Each wall is flat, endless, passes through zero and stands at right angles to its row. A trip goes straight from one point to another. Which walls does it cross, in order?

Walls:
(1): [ 14  43 -35]
(2): [ 10 -31 -12]
(3): [-34 -10 -40]
(4): [-13  21  -1]
(5): [ -3 -15  -7]
(6): [-32   2  20]
(7): [ 11 -17 -18]
Trips:
[  7 -16  -9] to [ 22   7 -15] -> 1, 3, 5
[ 25 -35 -19] to [ 22 -25  -9] -> 3
[-32 -32 -23] to [  6 -39 -24] -> 6

Walls:
(1): [-16   3   2  15  28  -7 -12  -6]
(2): [-37  10   7 -42   2 -26   1 -26]
(3): [  8 -24 -14 -22  23  -7  10   8]
(4): [ 23  12   4   0  12 -19 -15  -2]
(5): [ 13 -31   9 -22 -14  32 -45 -19]
(6): [ -2  15 -15  11  -1   7  -6   1]
(7): [  5 -10  -8  32   6 -16 -21 -22]
Trips:
[ 28 -17  12 -21  -6 -12  17   7] to [ 24  -7   1  27  24 -18   8 -11] -> 5, 7, 1
[ 12   0  -3  34  -7 -21 -20   7] to [10  0  5 -5 28  4  3 10] -> 3, 6, 7
[-18  -8 -18  15   7   2  34 -17] to [-10  -7 -32   7 -21  23  29  31] -> 2, 7, 1
[ 15  25  10  23  26  18 -16  46] to [-22  19  15   6 -43  -9  -7  29] -> 1, 4, 2

Walls:
(1): [  2  -4  15  19   1 -10   0  20 -10   1  -6  -7  14  25]
(2): [  5  -5  -3  14  12  17  14 -19  -7  -4  -5 -14   8 -24]
(3): [ -5   2 -18  -2  -6 -60  -8  11   5   5   0 -13  -8  19]
(4): [ 22  12 -15   9  23 -21 -16   0   9   0   9   2   7   3]
(5): [ 10   7 -12 -26   1   2   4   5 -17 -15   1   6  14   4]
(6): [ -5 -14   9  10 -27  16   7  -8  12   5  -1  -8 -36   7]
(7): [  1 -22  -1   4   0   9  -7  -1   6 -16  13   9  14   8]
(8): [ -2  -7  10 -13   2 -21 -20  16   4  -5  13  11  17  -3]
Trips:
[ -2  12   3  -1  -2 -19 -12   0  -1  15 -15 -34  -9   5] to [  2 -15 -22   5  -2   0   9  -4  17 -16   4   3  -3 -20] -> 2, 1, 7, 3
[ 31  10  19   4 -11  -1  22 -10  -2   7 -12  10  10 -12] to [ 28 -13   8  -4  10   5  -6 -24  -6  17   6  13   6 -14] -> 1, 4, 7, 8
[  3  -9  11 -11   4  14   4  11  -2 -19  -4  -4 -16 -16] to [  9  -5 -11 -12   3   6   0  14   0   7  -7  -5 -14   0] -> 7, 2, 3
[ -6   4  20 -12  -6 -16  -2   0   1  16   7   3   7  -3] to [ 17   7 -13   1 -13  -8   3  -6  17  18   2  12  27 -10] -> 4, 1, 5, 7, 2
